Each row is a point. Any point is a mix of the corners, with weights that add up to 1. It lies inside the corners' shape when no weight is negative. Is each point inside? If not, which corners have a negative weight?

Corners:
(1): [ 25 -33]
(2): [-46 -22]
(3): [77 66]
Points:
[16 55] -> outside (1)
[ 48 -20] -> outside (2)
[35 -7] -> inside
[-6  5] -> inside
[61 42] -> inside
[-14 -16] -> inside
[24 26] -> inside

Corners:
(1): [  6  12  13  11 -14  -2  48  32]
(2): [ 19 -16 -65   4 -24  -8  11 -55]
(3): [-84  48 -12  80  70 -42  30 -63]
(4): [ 46  31  29 -40 -21 -44 -35 -52]
(5): [-65  35 -29  80 -23  -6 -37 -40]
(6): [ 44  52  36  48  63   8 -19 -32]
(7): [-39 -40  57 -59  38  52  15  40]
(8): [-24 -62   6  19 -20 -26  44  12]
(9): [ 13 -37 -83  43  69  -5  38  61]
Points:
[-22   8 -22  52  19   4   7  -3] -> outside (4)
[-29 -30 -18  14  -9 -18  29   2] -> outside (6)
[-41  42 -12  67   4 -35   5 -55] -> outside (7, 9)
[-22  19 -13  51  31  -5  13 -26] -> outside (4)

Corners:
(1): [  3 -43 -18  53  22   8  17  13  59  20 -12 -57  -2 -43]
(2): [-36 -19 -17  -6  10   8 -44  50  19  -4  39 -42  14 -33]
(3): [-52 -53   8 -13  -2   1  -5  27 -49  19 -24 -34 -24 -11]
(4): [ 41  29 -28 -38 -42  -2  -1 -35  28 -22  19  65 -29  51]
(5): [ 64  52  27  71 -29   4 -37 -74 -19 -10 -30  14 -46  33]
(6): [ 43  59  -9  -4 -46 -18   7 -75 -12  27 -37  25  39  20]
(7): [ 25   2   0 -21  -9  -6 -21 -33  -6 -17 -52  64  -1 -31]
(8): [ -9 -27  -7  29  53 -12 -10  52  -2  40  33  18  -7 -28]
(9): [-41 -41  50 -18   2  34 -17  82  25   8  59 -33   4 -19]
(10): [ 27 -11  -1 -35  28  11 -32 -61 -30  -5 -51  19   0  30]
(11): [-20 -84  15  26  10  19  -6  85 -35 -12  38 -26  35 -25]
(12): [-56 -43 -16  -5  15  76  -3  31 -16  17  42 -24  -6 -64]
(13): [-85 -64   5  34  47  -1  27  12  33 -27  43 -58  17 -23]
(14): [101   5   6 -20 -32 -37  -7 -87 -50   4 -13   7  -6   0]
(15): [  40  -23  -16  -32  -38   -7  -63 -121  -18   34  -15   34  -24   20]
Points:
[ -8 -16  -1  13   3   8  -7  -7   8  -4  11  -9  -5  -8] -> inside
[  3 -23   4   5   1   5  -8 -12  -8   2  -3  -2  -1  -3] -> outside (2)
[ -7 -33   1   2  -4  21 -10   0  -5   4  14 -25   4 -13] -> outside (7, 8)
[-51 -46  10  18  18  38 -23  45 -14  -4  41 -21  -9 -11] -> outside (1, 6, 7, 14)
[  5 -22   5  17  -5   2  -8  -5 -10   9   2 -15  10 -20] -> outside (4, 10)
[ 15   1  -2  -5  -6   2 -14 -32  -9  12  -8   6  -7  -1] -> outside (11)
